Each row is a point. A path goes straight from each point to the next, and from the last back to the first. The post is the endless flat space through its rows: a point in 2 columns, a line in 3, a plane in 4, and so on, so that a path can go around it. How many times does the path go around the post? Going back the other way cancels.

Post (1 x 2)
[[-1  3]]
Path (22 x 2)
[[ -2  29]
 [-45  18]
 [-25 -19]
 [ 19 -18]
 [ 14 -32]
 [ 60  11]
 [  3  21]
 [-22  13]
 [-10 -10]
 [ 15  -4]
 [ 45  19]
 [ 18  45]
 [ 10  48]
 [-18   8]
 [-25 -19]
 [ 24 -39]
 [ 43  28]
 [  7  52]
 [-15   9]
 [-55  12]
 [-26  13]
 [ 10  49]]
Times around: 3

Post (3 x 4)
[[ 23 -11  -3  13]
 [-27  37   8 -16]
 [-19   9  -2   2]]
Path (26 x 4)
[[ -6  31   0  15]
 [-13  12  22   4]
 [-17   0  22 -12]
 [-26 -27 -16 -11]
 [ 18  11  -4 -17]
 [-19  14  16 -32]
 [ -4   8  37 -13]
 [-35  -4  -2  30]
 [ 21  37   8  -5]
 [-59   3 -34  18]
 [-35   0 -23  -5]
 [  0 -12  -3  -6]
 [ -8  24  -2 -15]
 [  3  15 -14   7]
 [-36  60   8   8]
 [ 32   8  16   3]
 [-13 -12   0   9]
 [  2  -4  -2  -2]
 [ 19  27 -24 -19]
 [-20  40 -19  10]
 [ -1  35   9   1]
 [ -8  19  12   1]
 [-41  11  21 -18]
 [  7   7   6 -31]
 [ 25  -3 -33  -3]
 [-28   1 -35  35]]
Times around: 2

Post (5 x 6)
[[-10   4 -19   0 -11   5]
 [-15   0   9  14   4   3]
 [ -1 -12  14  -7 -17  11]
 [-18  17  12   6 -24  -5]
 [ 25  -9  -4 -60  42   2]]
Path (12 x 6)
[[ -5 -37 -26 -30  28   0]
 [ -4 -13 -23 -27  11  18]
 [ -7   0  -8  15  -6  42]
 [-11  28 -32  13 -20  -7]
 [ -2   0  -2   5   6 -29]
 [-15  -8  15 -14  14 -11]
 [-25 -27 -25 -11  -4   3]
 [-12 -50  -1   0   4   3]
 [ -7 -15 -15 -23  -3  17]
 [-16  17 -24  10  28  33]
 [ 12  26  21   7  16 -15]
 [  2  -1 -41  12  27 -27]]
Times around: 2

Post (7 x 8)
[[-15  -3 -22 -29 -16 -32  23  -6]
 [-17 -12 -30   2  -7 -43  49   4]
 [ 28 -10   9 -17 -15   0 -35  17]
 [-34 -15 -26  19 -16 -24   0  15]
 [-21 -14  54  40 -11   1 -36 -12]
 [-12  -7  19  14 -13  17   2  -1]
 [-27  13  25  17   3  10   6  31]]
Path (20 x 8)
[[-38  39  24  11   2 -27  48  51]
 [-39  -2  14 -12 -22 -10  17   8]
 [-12 -35   0 -15  -5 -20 -10 -14]
 [-24  -8   4  -2 -10 -15  -7 -14]
 [ -5  11   0 -12  -5 -15  22 -11]
 [-33  23 -23 -22 -38 -19  22  -9]
 [ -4  10   1  23 -12 -23  27  21]
 [ -4  -3 -15  11 -26   9   4 -10]
 [ -2   5  -8  15 -33  18  28  27]
 [  6 -23  -1  -2 -15 -32   9  26]
 [  7 -23  13 -15 -11 -21 -10   1]
 [-41  -5 -21   7  12   9  37   7]
 [-12   2  -8  -8   1 -37 -12 -35]
 [ -6  27  18  -8 -11   8 -31  10]
 [-38  -1  13  28  -9 -34  36  -2]
 [-16 -42  26  58 -22  -5   6  23]
 [ -5 -30  16 -27   4 -38  40 -18]
 [ -5 -13  -1  10  15  11  23 -18]
 [-50  60  -3 -21  16   8  34  13]
 [ -5  17  17  14  -5 -36  11  -5]]
Times around: 3

Post (8 x 9)
[[ 14   9   8 -14  15 -13 -22 -14  -5]
 [-16 -32  -7  22   4  -5 -22  17   8]
 [  7  17 -12 -24  -4 -19  -7   2   1]
 [  0 -16  -4  -1  -9 -23  10 -10   5]
 [  6 -13  12  -5 -12 -30  33   5 -15]
 [ 16   0   8 -13  22 -41   7  -6   4]
 [ 11  22   5  -1   6 -18 -30   7  21]
 [-35  -6  -9   2 -17  13  -1  15  12]]
Path (35 x 9)
[[  2  -2   9   1 -15 -32 -12   7  20]
 [  2  -9  11  -4 -10 -27  21  12   8]
 [  7   4  -5  -3  10 -14 -11  20  10]
 [  2  30 -17  -4   1   7 -11  -2  10]
 [ -1  19  -7  10 -18 -12  -5   8  -6]
 [-14   4  17  -6   9  -8  -9   6 -13]
 [  7  15  39 -20  -2 -26  19   9 -17]
 [ -8  15  10 -12  -3  -5  -8  29  17]
 [ 21  -8   1   1  17 -36  15  22  19]
 [  6  22   1 -10  15 -16 -10  14   9]
 [ -1  16  17   4  19 -16   4  -7 -17]
 [-30  20 -18 -15  14 -10 -18  28  21]
 [ 13  -5  20 -12   2 -34  -7  14 -22]
 [  8  -5   1  -9 -14 -30   9   3  10]
 [  1 -18 -18  13 -10 -22  -9  35  12]
 [  8 -15  -8 -14  10 -10 -12   4 -14]
 [-16 -18 -21 -20  -5 -19   2   3  22]
 [ 10  12  25  -9   4 -29 -22  22   2]
 [-16 -17   1   0   1 -22 -13   2 -23]
 [ -5  25  -3   9 -12 -12 -13   4  11]
 [ -2 -28 -17  10  11  -5 -19 -26   9]
 [ -6  -4  -2  -1  -6 -17  28   7  23]
 [ 15 -27  -7  -5  -1 -20 -19   8  16]
 [-17 -19 -14  -9 -13 -10 -37  17  17]
 [ 10 -13  -5  -7   7 -24   2 -17  19]
 [  1 -20 -38  -4 -11 -11  -9  -9   7]
 [  7   6 -28   7  10 -31  -1   6  18]
 [  5 -19   4   5  16 -26 -15  -3 -21]
 [ 10   4  -5  -9  -4 -41 -21   0   3]
 [ 29 -17  26  -3  -4 -60  26   1   6]
 [ 16  -7  -2 -17 -13  -2  -4   3   1]
 [ 13  -5 -10  -9   0   0  -9  13 -12]
 [-14   6 -23   7   9   6 -14  15  -6]
 [ -1   9  28  11   1 -36  21  10 -14]
 [ -2  10  21  -2   1 -30  -5   7  -6]]
Times around: 3

Post (10 x 11)
[[ 24  -6  30  33  40 -20 -44 -20  60 -19  34]
 [ -3  15  37 -12 -24 -26 -40 -17 -27   3   0]
 [ 13   2 -10  42   3   8 -42  -7  39  31  25]
 [ -6   3  11 -43 -10   9   6   3 -45 -12 -35]
 [-34  15 -11  -2 -26  -3   9  -2 -33 -15 -41]
 [  8  26  -4   5 -21  -3  26 -39 -24  25 -23]
 [ -5  24   4 -29 -35  30  -1 -32 -46 -19 -23]
 [  7  -8  37   2 -20 -10 -14  13 -16 -20  36]
 [  0  10 -11 -23 -17 -40 -18 -11 -14  -6  43]
 [ -6 -12  10  15  -5  -2 -18  -8  58  17  41]]
Path (18 x 11)
[[ 38   5   1 -26  -2 -14 -15  -1 -26 -15 -28]
 [  7  37  -4  -4  14 -44   7 -16  21   0 -16]
 [ 32  36  34 -28  -6 -35 -23 -10 -22   2 -36]
 [ 21  38  28   0  20 -23 -19 -36   8  -9  32]
 [-14  11 -28 -21   1  -1  -4 -16 -27 -13  48]
 [ -7 -29  -8 -23  -4 -12   9 -16  -3  -9  36]
 [  5 -15  -1 -36 -55 -14 -10 -16 -22   7  13]
 [ 54   7  21 -14   8  48 -42 -52  55 -15  16]
 [ 48  41  -7  -4  36   3 -23 -11  -1  11 -15]
 [-13  22  -4  -1 -23 -22 -25   2 -33  12  37]
 [-18 -21  10 -11   8   1  14 -10   4  -6  -6]
 [ 35   4  18 -11 -31  14   6 -58 -14  27   2]
 [ 21 -16  23 -13 -17  -1 -26 -38   6   9  27]
 [ -1  -4  18   0 -47 -20 -26   3  -2  24  37]
 [ 14  28 -13   0 -19 -10 -17 -15  -8  21   2]
 [ 22  19  10   8   4 -36  -3  -7 -23  19  33]
 [ -8 -21  12   7   5  -1  -4  -6   0  21  32]
 [ 36 -15  -8   5  -2 -23 -40 -25  16   1  37]]
Times around: 3

Post (13 x 14)
[[  6 -35  15  -3  -1  -9  18  -9 -13  18   2  23 -13 -14]
 [-15 -18  -5  -9 -21 -19   7  10   4   9  36  15  -4 -13]
 [ -2  -7  -9 -26  -1  -1 -20   6   8  -9  10  12  41   8]
 [  2  -5   5  17  26   8  14  18  23   6  16  -7 -20 -47]
 [-17 -14  -2  -5   5 -19 -25   0  -2 -20  -9 -23  20  -7]
 [ 13 -16 -36 -23   7   2   1   4  -1   9  -3  24 -25  -8]
 [  8  -2  19  -2 -15   3  13   1  -5  23  18  15 -18  14]
 [  8   2 -11  27  -7  37  -2 -27  12   8  31  10  -8  -3]
 [  2  18 -17   2   5   6  15 -14  13  -1 -24  24   5   4]
 [ 14 -23 -38  -1  -7 -17  29 -10 -25   1  -5   3   0 -28]
 [  0  -3  11  17 -16  -5  10  20   0  -9  -2  10  34   0]
 [ 17   5   4   2   1  -2 -30 -22  21   2 -11   2 -17 -11]
 [-13  17 -12  -4  17 -17 -11  16   0   6   5  24 -19 -18]]
Path (32 x 14)
[[  4   0   6  34  32  11  27  29  -3 -12   8   0  -7 -10]
 [ 33 -10 -29   2   3 -25 -13 -13  -2  13  13   4 -18 -17]
 [-16   8  -3 -11  -7 -19 -23 -10  28  12  16   1   6  -2]
 [  7   5 -24  18 -33   8  23   6 -12  -3 -12  12  23  -4]
 [ 11 -31  20 -21  -3  -2 -35   0  17  -9  -4  14   3 -29]
 [ -3  22   1   6  -1  14  14   8 -27  -5  20  10   8   2]
 [ -7   6 -31  25  -6  22   0  -6   0 -11 -15  -4  -4 -34]
 [-25  -7 -29  38  -5 -13  10  28 -16   9  -5  11 -29 -37]
 [-13  -9 -21   9  -7  -6   0 -16   2  -4   0  20  35   0]
 [ 21  -3 -48  -4  -2  -8  -1 -20   4  -3   6  28   9   2]
 [ 28 -23  14  12 -26 -13  23  14 -20  -1   8   9  -9   8]
 [ 14  -5  20 -36   2   6 -12 -20  24  22  31  41 -22 -15]
 [  0   3 -28   2 -18  19   0  -3  20  10  33  15   4 -44]
 [-24 -18  10  -8  16  -4 -11  34   8   7   1  14  29  -9]
 [  0 -13 -26   2  14 -15   9 -10   6  18  15  28 -20 -33]
 [  8   2 -41 -11  11  -8  26  12   4   1  18  41   6   8]
 [  3  16  -3  31  -9  17  17  -5  -7  -1  41   4  -7   5]
 [ 19  15  -3  -7  -7   4  -5   0  -1   4  14   0 -26  -9]
 [ 26  18  -6   8 -16   0  -1  -7  22  18 -12  -2 -45 -23]
 [-11 -26 -29   0 -19 -18  -1  17 -23   9   5  19  13  -7]
 [ 20  18  -3 -10  15  -7  -7  11  -8  19  17  -7 -10   1]
 [ 41  11 -29  -5 -11 -20  25  32  21  16  -4  28  -3   3]
 [  0   0  21  28 -13  15 -14  24  52  16   6  10 -30   7]
 [ 11   5 -11  -4  -2   0  -7  33   0   5   3   4  15 -16]
 [-11  -9  21  10 -15  15  18 -17 -36   7   1  27  11  -9]
 [ 23 -15  17 -44 -11   1 -31  12  14  -1  31  -5 -25 -13]
 [ 15  31 -22 -23  21 -12  19 -20  10  12   8  41 -25   4]
 [ -7   3 -12   0   7 -23   2  16  28   5  10 -10  -8   1]
 [-22  -3   9  -7  18 -12   7  21  14  22   2   3   2  -9]
 [  9  -9 -14  -3 -60 -27  12 -18   2   3 -14   7  20   5]
 [  4  -6  23  27  16  35   9  10   1  11  28  -7 -24 -38]
 [ -3 -14  17  -5  -4  -2  12 -20  17   1   8  10  -4 -10]]
Times around: 0

Post (17 x 18)
[[ -2   6  14   2 -16  -8   6  18  -6  19  17 -23   2 -14  15  -5 -60  19]
 [ 11 -10  -3  -9 -14  -3  19  23  -8  13   0 -17  28 -25  -6  20 -25   0]
 [ -4   6  12  19  19   1   5 -15  39 -17  -7  20  -8  35   1 -10  36 -12]
 [-22 -43 -32  -5 -16  25 -13   0   8 -26   8  22  19  -1  13  -6 -19 -30]
 [  2   4  38  -3  -3 -12   6   8 -23  27  14 -13  14 -24   0 -15 -19 -16]
 [  6 -12 -16  16 -10  19  -2  -2  -5 -10   7  14  23 -15 -23  21  -7 -16]
 [  1 -26 -10 -23  -1  11   8  -6  -5 -11   6  31  -8   0 -23   9  -3   0]
 [-31  -9 -19 -14 -11  16   3   4 -10 -21  -1  19  11   6   3   4  12   8]
 [ -2   5  32  -6  14   9 -14  16  30  -1 -11  15  -3  -7  -8   5  17  12]
 [  6   6  11 -15 -18 -32  -8  -4  -4  11  -4  -9   3 -24   5  15 -23  -1]
 [ 14  29   5  -9  12  10  -2 -19  33  -1   6 -11 -23   4  -3   9  32  13]
 [ 16 -18  20   2  -3  -7 -10  13 -21  -3  18 -20  23 -14   3  -7 -30  15]
 [  9  22  30  -7  20  -4 -17 -26  36   4  -2  12  15  23 -26  -9  15  10]
 [ -5 -30   0   2 -36  17  12 -14   5 -10  -5  16  17   0  -4   6 -12 -18]
 [  1 -23  16  -2 -17 -14   2   5 -20  24  23  -6  11  -7  23  23 -36   6]
 [  1 -14  -6  -9 -27  13 -16  -1 -14 -11  -4  16   4  16 -21  17  17 -38]
 [ 23  24   6  -4  12   9 -16 -18  16  11 -10  18 -11   4  10 -10  21  20]]
Path (29 x 18)
[[ -4   3   5  -3   4 -10   8 -20  -4  32   4  19  17   4 -15 -22  18 -16]
 [ -8 -11   7 -20   7 -21   7   3 -28  21   9   4   1 -12  16 -13 -18  -8]
 [  2   8  28  -5  44  -2   8  26   6 -30  -4 -17  -4   6   5 -19  23  33]
 [ -9 -14   9  10 -22  12  14   2  -3  21  14  -6  23  -5  46 -34 -42 -31]
 [  6  19  -2  -6  -3 -16   6  -6  20  16   2  -2  14 -13  12 -15   7 -34]
 [ 24   7  23   0   6  29   2  -8  -6  30  40 -13  22 -32 -45   6 -23  16]
 [-30 -25  41   5  -2  20   3   4  22  24  14  26  26  32   3  13 -11  29]
 [ -7 -20  20 -10   9  -1  14  -6  12  11  11  18   2  37  -5  12 -24  36]
 [ -5 -15  -5  -3  10  22 -11  -8   8 -14 -16  52  14  -1  28  -4 -15  25]
 [ -4  -6  28  -9 -31 -13  33   0  12 -21 -16   5 -34 -18  -6 -27 -18 -33]
 [  5  11  19 -28  12  14   5   4  35 -23  10 -15  24  -6 -51  23  -3  34]
 [  6  10   2 -35 -21 -24  17 -10  15   1   0   7  -1  -7  -6  17  13 -16]
 [ 23   5  -3  26 -32  29   0   2  13   8   2 -19  -9   1  17   7   1  -5]
 [-19   1 -22   7 -25 -22  -8 -23  21 -17  -7   9  -3  27 -19  49   3  -9]
 [ 10  -8  11  26  -9 -10  -7 -32  -4   4  -2  -1  -2  12  10  25 -10  -8]
 [-21  -3  32 -19   8   4   1  -8  45  -7 -10  17  18  -7  -2 -15 -14 -19]
 [ 10   5  13  -6  -5  -9  -9 -23   9  -2  23  20   7   1   2  22 -25  46]
 [-27  20  41 -13 -11 -52 -11 -13  40   8 -10  20 -15  -8   4  -8  -3   2]
 [-12   4 -19  18 -18 -13   2 -15  29   2 -14   7  -6  17  -2   4  -1 -14]
 [-12 -36   8  -3   7   1  -2  28   9 -13 -14   0  25 -20  -3  -9   7 -18]
 [ 30  -1 -14   6   7  -2 -11 -28  14  -2 -15  21   4  32 -33  11  -8 -16]
 [-11 -17   8   2   8  18 -35  10  32 -25   4  16  27  19  -8  14   1 -16]
 [-11   4 -31  -8   0  18 -12   7   7 -19   3  20  22 -31   8 -14  -4 -28]
 [ 18   4  35 -11 -16 -55   7  -2   5  34  -9  12  36 -13 -36  26 -25   5]
 [-18  -9  -7 -32  -7   1  13  18   0   1 -12   7 -13  19 -21 -14  13   6]
 [  8 -36   0  13   3   9   8  20  12 -18 -23  12  -4 -10  20  15   4   0]
 [-18  -6  -8  39 -41   4 -15 -22   3 -27   7   4 -21   0  22  22 -30 -55]
 [-11  10  36 -20  30 -10 -19 -12  14   2  18  14 -21 -19  10  15  41  12]
 [ 27   1   5   3  -4 -12 -14  14  30   2 -11  30 -14 -18  12  20  18   2]]
Times around: 5

Post (17 x 18)
[[-20 -12 -43  37   0   9   3   7   6  -6  11 -30  -9   5 -29  -9  14   4]
 [  9  -4   6  -5   6  -9   5  21  16  43 -15  31   1 -28   5  22   2 -27]
 [ 18  15   6  20  -3  -9 -10   7 -12  33 -21  11 -36 -14  -9  38  -6 -26]
 [-14 -28 -20  22   0  24 -36 -12   6  -7   6  -5  -9  10 -10 -18   0 -11]
 [ -5   7   7 -36 -36  -4 -11   4  21   5  -8  -2  10  20  23  25  11 -13]
 [-23  19  25 -16 -18   5   1 -22   1   6   0   6  33  20  19  14  17  -8]
 [ 21  15  -7 -12 -19  10   0  -7  -6   2   8  14  27  35  30   1  10 -15]
 [ 16 -25  -8   9  -7   8  -5   5  12  -8   6 -17  11  10 -37 -18   7  34]
 [  4  28   4 -12 -20 -14  -5  13   2   1 -39  33  -4 -21  -9  15  19 -38]
 [ -8  -6  12 -30  -1  -8   7   3 -21  -2 -22  24  18  32  22  24  -8 -16]
 [ 10 -10  -8   0   6   4   0  -2  -5   3  11   4 -28 -26 -13  23   6 -14]
 [ -5  -7 -28   0   7   8  -4   7   0  -9   9  -9 -14  -2   0 -18 -21  31]
 [ -6 -34 -20  -9  13  14 -28  13 -21   4   8 -42 -21  -7 -11 -25   7   9]
 [-11  19  22 -33 -12   4  -4   5  21   3  19  16  17  35   6   7  -3 -43]
 [  5   4  19 -25  -7   1  17 -13   7 -15 -17 -14  11  15  22   6  -3 -21]
 [ -1   2  28 -12 -19  -8 -11   6  -2 -10   2  11   2  32  52  16  11   7]
 [  2   0  -2  -5  -4  26 -16  33   0   0 -10   7  -1 -27  -5  25   1  -5]]
Path (30 x 18)
[[-16  -8 -16 -26 -33  24 -40  27  15 -12 -19  22  -3  35   1  12  -2 -47]
 [-22  11 -30  12 -10   6 -21   2  15 -39  40 -15 -34  34 -24  22   5  26]
 [ -4  -5  -6 -25 -28 -46 -19  10  14 -11 -37 -46 -29  -4  22  17  18  24]
 [-10  16 -24 -10  -9  11 -24 -18  -5  -2  13 -17 -12  -4  26  24  13 -25]
 [ -9  32 -24  11   2  29   4   1 -26 -26  13  16  19  29  17   3  24  20]
 [-37 -27   4 -12  11  29  -1  -5  45  38  21  -3   3  21  -3   9 -18 -34]
 [ 42  -9 -25  21   0  34  22 -21  13  18  12  10  40   1  38  23  18 -10]
 [-13   0  -7 -39 -14   7 -17 -27  26  -5  14 -41  -2 -32  -5   0  40  10]
 [-16  -7  41 -27  13   9 -11   2  -1   3  -6  -8 -29   2  41  38 -17  16]
 [ 18 -40   0  -1  -8  13  42   9 -14 -33 -11   2   3  31  12   6 -15  36]
 [-15 -17  -2  18   3  15  -3 -15  11   4  33   7  18  44  34 -13  -9 -15]
 [ 25  40 -35  52 -28 -25  -3 -25 -13 -11  11  13  -7  17   7   2   9  20]
 [  1  -2  -8  18  26   1  -9 -27 -14  12 -23 -23 -25   6 -10   5 -14 -52]
 [ 18  21  -4  -3 -23   8 -30  -2  27   2   3  32  12  -4  23 -13  13 -11]
 [  7  40 -20  60 -36 -30  24 -32 -29  -6 -23 -29  -6   9  47  10  26  24]
 [  5   9 -22   6 -17  -4 -22 -18  -8  12 -47 -27   3  -4  12  -2   8  -7]
 [ -9  14 -12 -11  19 -21  35 -41  -5  24 -16  21   9  11  12   9 -16 -26]
 [-14  38  21  34 -22   3  17   9  30  26  22 -13 -15  16  -8  24  30 -10]
 [ 49   1  -6  25 -20  14   1  19 -24  55 -46  18  26  28   3  10  11   5]
 [ 11 -19  -1  -8  28   2  -6   2 -20   0 -36  -7 -25  29  -4  -1 -14 -37]
 [ 28  -1  29 -16  11 -10   8  30   3  35  -8  19  -3 -10  -1  19   9 -17]
 [  0 -24   4 -20 -37  14  -6  15   0   7  -3  24  24  23  47   8  12  22]
 [-29 -18  -8  -3   8  10  12  30   7  30  12 -16   4 -28 -24  14  -3   7]
 [ -6 -17 -26   1  -6  17   4 -14 -38 -25 -24 -14 -10  24  -1 -33  -6  -4]
 [ 19  -4   9   8 -42  16  -6  18  10  12  -3  12  22  28  12   4   9 -22]
 [ 17  -6  23 -22 -17 -11 -31  24  10  39   5  48   6 -21 -14  22   4 -52]
 [-32  15 -10  28   7   6  18 -17  10 -25 -32  -3  25 -18 -21  37  15 -10]
 [ 10  33 -17  44 -20  17   2  23  -1 -11 -20  14  17   4 -26  30  43  30]
 [  4   9 -13  -3 -35  10   0  30  19  14 -11  11  -7  13  -3  13  10   3]
 [-11   3 -23  15 -12  14   6  -9   3 -11  10  23   6   6  12 -14  25 -50]]
Times around: 2
